Each wall is flat, endless, passes through zero and stands at right angles to its row. A trip goes straight from one point to another. Which walls does it cross, in order?

Walls:
(1): [-42   1]
(2): [43 91]
(3): [37 36]
(4): [28 25]
(5): [ 42 -49]
Trips:
[-14  41] to [ 48 -41] -> 1, 5, 2
[ -4 -17] to [ 85 -37] -> 1, 4, 3, 2
[  8 -83] to [ -3 -24] -> 1
[-20  45] to [ 35 -32] -> 1, 5, 2
[-21 -11] to [-24  41] -> 2, 3, 4
[-41  62] to [ -7 -12] -> 4, 3, 2, 5

Walls:
(1): [-34 -21  20 -10  16 -74  -4  37]
(2): [-36  21  -8 -50 -34  22 -38  64]
(3): [ 14   1 -60  39 -53  13 -22  48]
(4): [ 50  -2  16   0 -40  24 -36 -64]
(5): [ -2 -61  17 -24 -11  58  43  26]
(6): [  0 -18 -14   2  31 -56 -20 -55]
(7): [ -6  14 -62   5  -9 -69 -13  11]
(8): [-64  15  41  14 -12 -12  20  92]
(9): [ 66 -72   7  16  14  32 -61 -24]
(10): [ 46 -17  18 -18 -16  -3  47  62]
Trips:
[-14 -21  -4 -18   9  23 -12 -41] to [ 16 -23  -5 -13 -15 -33 -56 -39] -> 5, 7, 1
[  47   52   34 -121   -3   14   39  -14] to [ 23 -39 -11 -59  32  38 -47  20] -> 9
[-34 -42  27 -27 -35 -37  28  20] to [ 45  21   7 -14   7 -37  55  41] -> 2
[  8  49 -14  22  10 -75 -23  40] to [-34 -19   7 -16 -21 -27   0 -71] -> 10, 2, 3, 8, 4

Walls:
(1): [ 12  -1  -9  12 -64   2   9  21  -5  46 -32 -19   6 -61]
(2): [  0  37 -26  11   6  -6 -14  25   0 -28  28 -92  12  -6]
(3): [ -4  -6 -62  -8 -57  23 -34  53 -45 -16  12 -83 -29 -28]
(4): [ 84  -2  -9 -55 -17  25  61  -8  -7  25 -24  32  30  23]
(5): [-35   2  37  29 -40 -51  -9 -11  -1  42 -96   1   2  60]
(6): [ 77   5 -26  -2 -34 -18  17 -71 -29  72 -25 -38  28  10]
(7): [ -8  15  -2 -45 -42 -46  18  -3  14  18 -27 -30  49  40]
(8): [-19   7  12  15 -41  30  28  52  18  15 -56  16  14 -17]
(9): [-49  37  70 -62  27 -55  16  14  38  46 -13  15   8   0]
(10): [ -3  -1 -17 -56 -45 -19 -57 -30  62  19 -10 -46  40 121]
(11): [-72  -5  -5 -45   0 -30   9 -51  69 -16 -36 -19 -19   5]
Trips:
[-55  10   1  -4 -26  -7  17  48   2  37 -10 -54 -23  39] to [-12  16 -15  17 -40  -8   8 -41  40  -3 -42   0 -48 -59] -> 6, 10, 2, 7, 9
[ 41  73 -48 -47  19  28 -51   0  15  -5  44  -8 -16 -10] to [  1 -25 -11  35 -24 -26 -23  27 -28  12  -5 -17  46 -34] -> 1, 4, 10, 7, 8, 5
[ 38 -56 -61  -2 -10  22 -28  22   8  43  -5  -3  -3  -1] to [ 23  -4  18 -10  24   3  10  39  16 -20  -6  36 -11   1] -> 10, 6, 3, 1, 9

Walls:
(1): [ 43  80  42  22  15 -11 -17  15 -28  17  34  -5  -7 -50 -13  21 -14 -11
  20  15  30  54   7  35  14 -33  71   2  36  12 -22 -31  -8 -45  23 -63
 -70   1 -13  84 -70 -26  12  19  -5  -8   5  -1]
(2): [ 16 -11  24   7 -41   3   3  -2 -26  24  34  43 -10 -30  16  11 -28  -9
  33 -37  -3 -19 -63 -24  22 -23  20 -10  65 -55 -24 -32  16  19  33  30
  38 -20  30 -14  11 -48  66 -31 -63 -13 -29   0]
(3): [-29 -65  -3  -2   2  77  -5  -2 -26 -52 -32  14 -34  -5 -19 -16  37  43
 -41 -18 -97 -22 -16   1  23  -8 -20 -70  13  -8 -33 -16 -56  65  37 -54
  18  28   4 -20 -44 -24  38  65 -10   6 -26 -61]
(4): [  28    2   35  -27    5   37   18  -56  -58  -20   41    5   -1   24
  -29  -33   73  -19   -3  -35  -50  -21  -59   57   20  -28 -105   84
  -28   41  -37  -18   24   86   64    6   57  -25  -14  -22  -28  -31
  -59  -12   80   32   17   21]
(5): [-35 -25  37  18  -4 -49 -23  51 -62  62 -37  43  10 -52  29   3  -3   8
  25  31  41  30 -19   1   7  62 -38  23  -5  33  46 -20  68 -39 -78 -13
  26  38 -11  25   6 -43   5 -37 -39 -56 -44 -23]
(6): [-30  19 -19  53  -3  14 -18 -18 -58  44 -12 -53  25 -56 -33 -43 -45  17
 -27  -7 -19  21  14  31 -21  -9  32  31  10 -55 -44 -12   2 -20  69 -28
  77 -11  37  18  14   9  16 -42 -18 -36 105 -64]
Trips:
[-30  42  -6  12 -40  15  -3  38  80  -7 -50 -56  54 -24  56 -59  -7 -23
  -1  22  19  21   2 -28  -8 -12  79   2 -76   2  31 -10 -31 -32 -37 -76
 -37  13 108  24 -25 -19 -21  -5 -16 -48   6  -6] to [ 57  60  -9 -11  30 -23  19 -13 -35  28   3 -36 -29 -21 -12  14 -40 -19
  18   6 -23 -32 -68 -39  46 -27  35 -21  70   1  50  -8 -20  -7  11  71
 -22  29 -15 -19 -38 -40  -3 -19 -15  12  51   0] -> 2, 5
[-42 -10 -19 -40 -12  25 -73 -49 -46 -25  -4  -8  22  -3  14   9  31 -10
 -57   2   5 -15 -69 103  -8 -19 -21 -32  -2  36 -27   9  29 -13 -18  56
  72  16  -4 -15  11 -72   7 -61  -5 -35 -39  26] to [-31 -49 -27   0 -24   2  63  65  60 -15   7  29 -16 -52 -24   5  13  48
  58 -64  29 -23  26 -74  64  10   8  26  30  11 107 -27  -7  64  23 -30
 -19  -9   7 -31  42  -4 -15 -19  36   9  39   9] -> 6, 4, 5
[ 11 -30  76  45 -24   7  -3 -16  39 -11 -10   6  14 -43  31  -7   0  63
 -13  93   8  44 -86  45  51  47 -42 -43  30  10 -55  41 -20  53 -16 -24
 -26 -11 -74 -28  23  -5  -9  49  41  28 -49  25] to [ 22 -21  28   7 -52 -28  13 -38 -14  21 -48   0  51  14 -13 -18 -18   6
 -43   1 -35  38 -34   8 103 101  19  27  69 -34 -73  14  38 -65 -11  12
  10  16 -18 -20  31   4   8   4  -8  13 -50 -37] -> 2, 1, 4, 6
[ -8  40 -39 -66 -39  17  26  13 -13 -44  56  46  76 -30  29  -2  27  45
  30  29  66  12  -8 -20  28   7  38 -14 -53 -34  90 -40 -15  -4   2  -1
  51 110  38 -35   1 -28  38 -28 -26  16 -12 -21] to [-94 -35   9  33  35 -35 -38  -8   4  31 -33  28 -50  40  47  48  -8  90
 -66  31 -37  28 -52  -3  15  45 -26 -45 -38 -19  55   3  20  25   0 -13
 -32  -8  39 -23   5  -9  -6  -6  51 -31  24 -30] -> 3, 2
[  8  -8 -25 -17   1  20  31 -67  26  49 -30   2  -3 -31 -81   1  -1 -21
  -9 -14  12 -15  30  60 -22   4  -5 -11 -57   9  19   9 -59  23  14  17
  53 -44  41  57 -53  29  30 -31  12  67 -24 -18] to [-19 -20 -24  55  41 -66 -39  15 -98   0  21  25 -18 -11  -3 -39 -47 -14
  -8  19  59  12  10 -41 -12 -40   8 -10  12 -28  10  50 -68  44  13  -1
  29 -11  15  40   3  -1  40  17 -41   9 -38  13] -> 1, 2, 4, 5
[  6  14  59 -33 -33 -14 -31 -61  32  25 -35  -4  10 -30 -20  63   1 -28
  78  20 -16 -64 -11  38  -4  50 -70 -35  -3  27 -35   8 -70 -19  -9 -20
  69  22  47  29 -29 -81  25  55 -50 -26 -97  -3] to [-67  25  77  39  19 -60 -11 -48   6   5  26 -69 -32  68  63  42 -22   8
 -33  26  45  -1  18  -8 -42  21  11  14 -28  25  30  14 -11 -29  37 -51
  25 -64  -8  13  15  39  41 -24  61   8   6 -14] -> 4, 3, 2, 6, 5
[-11 -34  76  23  18 -35  43  15 -29 -24  27 -49  10 -17 -46 -57  44   5
 -29  27 102  36  21  14  -5  -5  -4  66  -8 -47 -64  32 -36  11 -22   8
 -10 -47 -19  72 -23  14  44   4  65  18 -36 -64] to [ 42   5  76 -29 -10  61  55  30 -64  30 -31  22 -22   5  13 -22 -18  16
  26   5 -29  16 -22 -34  35 -16  -2   5   7 -18 -64  25 -82 -44  -3 -24
  27  14 -37  24  23  11   8 -16 -11  49 -67 -28] -> 3, 2, 6
[ 19 -37 -11  17 -66 -26   9  36 -16  -3  -7   4  -2  25  -6 -78 -14  46
  -4 -17  -8  87  77  10   7  16  12   8 -18  15  -3 -13  38  44  -9  -6
  15  70  36   5 -11 -61 -82   4  -5 -74 -18  15] to [ 30   5 -35  20 -31  30 -23 -45  41 -88  26 -87 -34  48  56 -19  -9 -12
 -63 -31 -28 -68  40   6 -45  18  11 -87 -42  47  33  44 -23  21  75  20
 -24  74  31 -55 -26  24  10  98 -24  15   8 -11] -> 4, 5, 6
[ -7  25  -7 -58 -37 -37 -42  14 -64 -14  22 -45 -46  58 -31 -49 -27  34
 -29 -68  19  19  57  14 -29 -24 -33 -30 -48 -11 -22 -32 -26 -54   8 -22
  19  17  -3  -2   4 -50 -25  37  55  15  31  -8] to [-22 -26 -62   6 -35 -19   4  49   1 -25  -1  21   9 -88 -21  22  18  34
 -30  21 -71  22 -15 -40 -58  53 -38  16 -14  -8 -28 -89 -62   6  61   0
 -40 -56 -37  72 -26  12  31 -45 -14  42 -13   2] -> 2, 4
[-35 -24  -6 -12 -30 -35 -51  10  51  65 -14 -65 -34 -30  77 -67  -1 -24
 -36  52 -44  35  -2  62  36  62  -3   3 -75 -50  41  34 -50 -16 -13 -14
  28 -76  64  34 -12  68  28 -18 -10   8  27  24] to [  -3  -43    2  -30    5  -21  -13   -7  -38  -13  -22   13   58   35
    8  -11   74  -32   13   76    1  -17  -53    6  -20   58  -22   -4
   18   -5  -15   16  -72   47   -6 -100    9   -6  -39   48   28  -29
   87  -41  -12   92  -66   27] -> 3, 6, 4, 2
